Every row gives one point. Examples show where two turns around zero, p and q, send a point. Where does a point land after both, in the order given? Backwards means that the second turn is done in reverse. Each puzzle has new turns, and all numbers are rounded.

Turn p:
[1.4 4.5 1.3] -> [ 1.4  4.5 -1.4]
[ 0.8  2.8 -0.8] -> [ 1.7  1.8 -1.8]
[ 1.0  3.2 -0.6] -> [ 1.9  2.2 -1.8]
[ 0.1 -3.2 -2.1] -> [ 0.5 -3.7  1.0]
[-4.8  0.2  1.5] -> [-4.6  0.0 -2.0]
[ 1.5 -7.5  0.6] -> [-0.8 -4.8  5.9]
Turn q:
[1.9 2.3 1.6] -> [3.2 1.1 0.3]
[ 0.6 -0.6  2.2] -> [ 1.4 -1.4  1.2]
[-2.7  2.1  1.4] -> [-0.3  2.1  3.0]
[2.0 2.1 0.1] -> [ 2.4  1.4 -1.0]
[-1.5  2.4 -0.1] -> [-0.2  2.6  1.1]
[-0.4 -8.4 -5.2] -> [-6.6 -5.7 -4.6]
Where do these land?
p, then q backwards: [-4.8  5.2  5.0] -> [-3.3  2.7 -7.5]
q, then p: [ 2.3 -3.0 -2.9] -> [ 0.8 -4.5 -1.3]
q, then p backwards: [ 0.8 -2.2  0.5] -> [-0.8 -1.5 -1.7]
q, then p: [0.6 3.3 2.4] -> [1.9 3.4 1.4]
q, then p: [ 1.0 -3.2 -2.1] -> [-0.5 -3.8 -0.8]
p, then q: [ 0.1 -0.2 -2.9] -> [-0.3 -1.7 -2.3]

Turn p:
[ 1.6  1.8 -1.6  3.1] -> [2.1 3.5 0.9 0.5]
[-0.4  1.7  0.8 -2.3] -> [-1.2 -1.5  2.2 -0.1]
[-0.6  0.1 -3.3 -1.0] -> [-2.8  2.1 -0.1  0.4]
[ 4.5 -5.5  6.0  0.7] -> [ 4.8 -4.0 -3.9 -5.7]
[-5.1  2.0 -2.0 -0.5] -> [-3.0  0.0  0.8  5.0]
Turn q:
[4.6 1.6 0.5 1.6] -> [ 1.9  3.4 -3.0  1.4]
[-2.1 -3.8  1.7  1.0] -> [-1.9 -3.2  1.0  2.9]
[-2.8 -2.1 -3.1 -5.3] -> [-2.4 -4.2  0.0 -5.1]
[0.3 0.0 2.7 2.6] -> [1.1 0.6 0.7 3.5]
[ 2.0  1.5 -0.8  5.5] -> [-0.9  5.2  0.1  3.1]
[-2.1  2.7 -0.9 -5.5] -> [ 2.2 -2.0  1.3 -5.7]
Where do these land?
q, then p: [-1.6  4.3 -1.4 -2.3] -> [-1.2 -2.9  3.0 -3.1]
q, then p: [-1.4 -4.4  2.3  3.2] -> [ 3.3  0.5 -3.9  3.3]
p, then q: [ 0.0 -5.8  2.6 -0.3] -> [-4.6 -1.0 -2.9 -3.2]
p, then q: [ 2.9  6.0 -0.3 -0.1] -> [ 6.1 -1.0  0.2  2.5]
p, then q: [ 0.1  0.0 -3.1 -0.4] -> [ 0.8  0.8  2.6 -1.3]

Turn p:
[-0.4 -9.1 -6.9  0.5] -> [-0.2 -0.4 -9.8 -5.9]
[-2.2  3.0  0.8  0.5] -> [0.4 2.3 1.5 2.7]
[ 1.7  1.1  1.5 -0.5] -> [ 0.1 -1.5  2.1  0.2]
[ 1.0  3.6  0.2 -1.5] -> [ 2.6 -0.3  2.8  1.3]
[0.8 0.2 0.7 2.5] -> [-1.4 -1.4 -0.4  1.8]
[-0.9  1.1  3.6 -1.5] -> [-1.4  1.2  3.7 -0.2]
Turn q:
[-0.4  5.7  0.6  0.8] -> [ 3.7  4.2  1.3 -0.4]
[ 4.0 -4.1  2.7  0.0] -> [ 0.0 -6.0  1.8  0.6]
[-5.2  2.4 -0.1  1.8] -> [-2.1  5.4  1.3 -0.9]
[ 2.3 -0.9 -1.0 -4.8] -> [ 1.7 -3.0 -3.7 -2.2]
[-0.6 -3.0 -2.3  2.2] -> [-3.2 -0.6 -0.8  2.9]
Where do these land?
p, then q backwards: [-4.0 -1.0 -1.6 -1.5] -> [-2.7  3.4 -1.6 -0.9]
p, then q: [ 0.7  3.6 -2.9 -0.9] -> [ 2.6 -2.5  1.0  3.0]
q, then p: [ 4.2 -2.6 -2.5 -5.4] -> [ 1.8 -1.7 -5.8 -4.5]
p, then q: [0.9 0.2 6.2 2.2] -> [-4.4  1.7  4.0 -2.5]
p, then q backwards: [-2.5 -2.3  2.8  3.8] -> [-3.8 -3.2 -2.6  1.6]
q, then p: [ 0.7  2.0 -2.0  1.8] -> [ 0.4 -1.7 -0.4  2.9]

Turn p:
[ 4.0 -1.4 -3.7  5.0  0.7  2.3] -> [ 3.4 -2.8 -5.1  1.9 -3.4  1.2]
[-3.5  1.4  2.5 -3.5  2.8  3.8] -> [ 1.4 -0.5  5.4 -4.5  1.0  1.5]
[ 0.5 -1.9 -0.1  4.7 -0.7  2.2] -> [ 3.6 -2.1 -3.2  1.1  1.3  0.4]
[ 3.2  0.5 -4.1 -4.3 -2.9 -2.1] -> [-5.9  0.1  0.1  3.0 -3.3  2.0]
[-0.3  4.3  3.3 -5.9 -4.5 -1.2] -> [-5.7 -1.1  6.5  1.6  1.7 -2.2]
[-3.1  0.8 -2.3 -1.0 -0.3  0.1] -> [0.6 2.3 2.0 1.1 0.1 2.4]
[-2.0  2.5  4.5  1.5 -1.3 -2.5] -> [ 0.5  1.2  1.9  0.7  3.3 -4.9]
[ 0.6 -6.1  1.6  0.2  1.6 -1.4] -> [-1.3  0.6 -4.8 -3.7  2.3  0.7]
[ 0.6  0.0 -1.7  3.3  4.7 -1.1] -> [ 3.5  2.2 -2.7 -1.5 -3.2 -1.0]
Turn q:
[ 1.7 -1.2  0.0 -4.0 -0.3 -8.2] -> [-6.6  2.9 -4.1 -2.2 -3.7 -1.1]
[-0.2  0.6 -2.7 -0.7 -1.1  3.5] -> [ 1.7  0.7 -0.2  2.8  3.0  0.9]
[ 0.5 -3.1 -0.9  5.2  1.5  1.7] -> [ 4.4 -3.4 -0.2  1.9 -2.8 -0.9]
[ 1.3 -1.9  3.1 -1.4 -0.2  3.5] -> [ 0.8  1.7  4.4  1.6 -1.3  1.5]
[-2.9  1.7 -1.4 -2.5  2.4 -5.3] -> [-3.5 -0.3 -4.5 -4.1  0.3  2.0]
[ 4.6  1.9  2.3 -1.5  0.0  2.7] -> [ 1.9  4.8  3.3 -0.4  0.3 -1.4]
[-5.0  1.9 -0.4  4.9 -2.4  2.1] -> [ 1.2 -6.5  1.3  0.5  4.0 -1.0]
Where do these land?
p, then q backwards: [-3.6  6.9 -2.0  3.1 -0.1 -0.4] -> [ 5.4 -2.3  1.2  1.5 -1.1  5.9]
q, then p backwards: [-0.4 -3.2  3.2 -2.2 -1.3 -0.4] -> [ 0.7  2.1 -2.4 -4.0 -0.9 -0.3]
p, then q backwards: [ 4.1 -3.2  4.4 -3.0  1.7 -2.4] -> [-1.5  3.3  1.0  0.2 -1.0 -7.0]
p, then q: [-0.9  4.2 -6.1 -2.1  0.6 -1.2] -> [-0.3 -2.2  5.0  0.3  3.7 -4.3]
p, then q: [-0.4 -0.9  2.1 -0.4 -2.5  2.3] -> [ 1.4 -0.5  0.2 -0.1 -2.9  2.5]
p, then q: [-0.3 -1.4  0.6  0.6 -1.8  3.8] -> [ 2.4  0.5  0.6  1.8 -2.8  1.8]
p, then q: [ 2.4 -3.1 -1.1 -0.2 -3.1 -2.2] -> [ 1.5 -3.7 -2.9  1.1  1.7  1.6]
p, then q: [-5.2 -1.3 -4.6  4.3  5.4 -0.1] -> [ 3.5  6.8  0.4  0.2  4.3 -4.4]
p, then q: [ 4.4  2.0  3.6 -0.1  1.0  0.5] -> [-4.8 -0.7 -1.5  1.1 -3.2  0.3]

Turn p:
[-1.8  0.5  1.2 -0.8 -0.8 -3.6] -> [ 1.1 -0.6 -1.9 -2.3 -2.0 -2.2]
[-0.2 -3.2 -1.3 -1.9 -3.9  2.5] -> [ 1.0 -0.7 -2.4  5.2  1.5 -0.5]
[ 0.8  6.2 -2.2 -2.1 -2.3  2.2] -> [-2.3  4.8 -3.7  0.4 -1.2  3.9]
[ 3.8 -1.6 -4.0 -3.9 -4.1 -1.3] -> [ 5.4  2.6 -4.0  2.4  2.9  1.1]
[-0.2  2.6 -5.0  4.6  5.1  2.5] -> [-4.9  4.4  4.7 -2.0  3.9  0.3]
[ 0.5  0.2  2.6  2.6 -0.7 -1.7] -> [ 1.2 -0.2  2.1 -0.5 -3.2 -1.0]
[ 1.3 -1.5  4.4 -0.6  2.9 -1.0] -> [ 1.4 -4.4  2.0 -2.1 -1.1  1.4]
[-4.3 -3.3  4.3  2.1  3.8  0.3] -> [-2.9 -6.0  3.2 -1.2 -0.8 -3.2]
Turn q:
[ 0.7  4.9  4.7  0.5  0.5 -4.2] -> [-4.0 -1.0  2.4  3.3 -3.2 -4.6]
[-1.0  4.4 -2.4  0.8 -0.8 -4.6] -> [-6.7  0.8 -0.9  0.0 -1.6  0.0]
[ 2.5 -2.1  1.3 -1.6 -4.2  2.9] -> [ 5.0  0.4 -3.2  0.4 -2.4 -0.3]
[-6.6 -0.8 -3.0  1.8 -3.9  1.9] -> [-0.7 -2.6 -1.4 -0.3 -1.2  8.0]
[ 1.5 -2.8 -2.7  2.9  3.2  1.6] -> [ 1.4  3.2  1.0 -0.1  4.8  1.6]
[ 1.8 -2.2  1.3 -1.9  4.4 -2.0] -> [ 0.3 -0.9  1.0 -0.8  4.0 -4.3]
[ 1.1 -1.4  0.7 -2.6  1.0  4.5] -> [ 4.8  0.1  1.2 -2.7 -0.2 -0.5]
Where do these land?
q, then p: [ 0.7  3.2 -5.4 -2.3  4.3 -0.5] -> [-2.8 -2.6 -5.8 -3.6 -0.6  1.4]
p, then q: [ 0.7 -2.9  2.9 -2.5  0.3 -2.8] -> [ 2.6  1.2 -3.5 -0.3  2.7 -1.9]
q, then p: [-2.3  1.7  3.0 -1.4 -7.7 -0.8] -> [ 2.4  3.1 -0.6  6.9  0.8 -3.9]
p, then q backwards: [-0.6  4.3 -0.5 -1.6  2.9 -0.6] -> [-1.1  1.4 -5.0 -1.6  0.0  0.0]
q, then p: [ 1.1  0.2  0.2  0.8 -2.8  4.4] -> [ 1.2  2.8  0.2  2.6 -1.3  3.4]
q, then p: [-2.2 -4.5 -3.3  2.4  3.8  1.1] -> [-3.4 -3.2  2.8 -1.9  2.9  4.0]
q, then p: [-0.5 -4.3  3.3  4.5 -1.7  3.0] -> [0.8 1.6 6.9 2.2 0.0 2.5]
q, then p backwards: [ 3.2  2.2 -0.2  0.1  0.8 -3.8] -> [-4.2  0.9 -2.5  2.1 -1.2  0.3]
